Rows are points. Each copy is the shape, with its points in the same order, turned, moved and blurred by noise. Is it also mirrored, or only turned?

Shape (6 x 3):
[[ 19  55 -18]
 [-25 -16  60]
 [ -8 -42  15]
 [ 76 -50  43]
 [ 13  -7  69]
 [  8  89  19]]
Copy 1 (6 x 3):
[[ -4  37  63]
 [-62 -30   1]
 [ -6 -42 -19]
 [  1  32 -72]
 [-74  10 -20]
 [-45  54  63]]
Copy 1 is: mirrored
Copy 2 (6 x 3):
[[-50   8  36]
 [ 26   5 -46]
 [ 29 -40  -6]
 [ 83   4  51]
 [ 53  29  -9]
 [-58  62  16]]
Copy 2 is: mirrored
Copy 3 (6 x 3):
[[ 42  57  13]
 [-60  10  43]
 [-28 -19   1]
 [ 21 -69  52]
 [-26  -7  68]
 [ 28  91  49]]
Copy 3 is: only turned
Copy 4 (6 x 3):
[[ 59  27 -20]
 [-57  20  -2]
 [-31 -27 -11]
 [-10 -36  79]
 [-38  26  37]
 [ 46  80 -13]]
Copy 4 is: only turned

Shape (9 x 6):
[[-27  14 -35  -4  -4  71]
 [ -3  49  12 -20  13 -33]
 [ 61 -41  14  47  24  59]
 [ 12  54   9  25  72 -25]
 [ 35  36 -37 -50  17  37]
 [ 30 -39  51  50  16  95]
 [-77  52  38 -13 -16   5]
 [-36 -63 -34  -1 -16  33]
 [-65   3 -22 -74  46  49]]
Copy 1 (9 x 6):
[[-57  11  -5 -40  -4 -45]
 [ 23  46  11  21  26   9]
 [-14 -89  36  19   2 -46]
 [-10  32  27  74  44 -15]
 [-11  10 -10 -22  65 -55]
 [-26 -77  81  -1 -34 -59]
 [ -6  84  34 -30 -33  12]
 [-57 -48  -9 -45 -16  30]
 [-77  39  35 -62  58   0]]
Copy 1 is: mirrored
Copy 2 (9 x 6):
[[-15  12 -75 -43 -14  16]
 [  6 -15   9   2 -37 -54]
 [ 59  19  -6   2  36  68]
 [ 47 -17 -20  49   6 -62]
 [ 55   3 -33 -59 -36 -18]
 [ 18  55  -8  -6  71  72]
 [-80  10 -10  -6 -10 -52]
 [-26 -57 -46 -40   0  61]
 [-15 -39 -65 -87  26 -44]]
Copy 2 is: only turned

Shape (13 x 8):
[[ 12 -27  45   1  -8 -15  14 -25]
 [ 91  -4  10 -14 -22 -52  45  -9]
 [ -3   8  30 -11  -9 -24 -21  -7]
 [ 43 -19 -18   1 -31  30  21  24]
 [ 25  14  -7  -7  50 -10  25  -6]
 [ -5   6  31  -6 -43   9 -13  24]
 [-14   5  13 -27 -12 -10 -51  32]
 [-25  28 -38 -27  56  15  -5 -37]
 [ 33  19   3  31 -22  26 -22   9]
 [ -7 -16  39  11   7 -30   0   7]
 [-11   8  19  33  -7  41 -16  34]
 [  9  26  49 -43  44  -2 -11   6]
 [-22 -42  12   8  39  35 -38   7]]
Copy 1 (13 x 8):
[[ 19   7  47   3  -8  40 -16   9]
 [ 18  76  25  11  16  77  21 -39]
 [ 18  17  21 -20 -21  -1 -23   0]
 [ 28  -5 -11  24  40  22  32 -20]
 [-44  17  -1 -22   7  40   1  -7]
 [ 44   0   6   4 -15 -19  10  11]
 [ 33  -5 -24 -30 -32 -21 -17 -10]
 [-58 -21  10 -74  26  -7 -11 -12]
 [ 16  20 -11  26  35 -17 -12   2]
 [  3   2  22   9 -37  20 -18   6]
 [  6 -21 -17  28   5 -33  -4  28]
 [ -5  20 -12 -56 -24  29 -12  42]
 [ -4 -62 -12  -7   0   9 -45  16]]
Copy 1 is: mirrored
Copy 2 (13 x 8):
[[ 14 -13  19 -26   2  26  27  -1]
 [ 95  21  26 -28   1 -28  44  -9]
 [ -8  -6  26 -39 -21   0  -8   6]
 [ 50 -40 -31  -7   3 -28  27  14]
 [ 17  41  -8 -23  36 -19   7  -3]
 [-10 -32  20 -20 -28 -10   8  32]
 [-20 -29  17 -47 -21 -25 -41  17]
 [-41  42 -46 -44  26 -30 -15 -38]
 [ 23 -14 -27 -12 -42  -7  -2  33]
 [  7 -11  33 -12  14  17  -3   8]
 [-24 -25 -25   9 -11  -2  -3  52]
 [-14  30  17 -65  22  -6   3  36]
 [-26 -37 -34 -24  36  33 -35  23]]
Copy 2 is: only turned
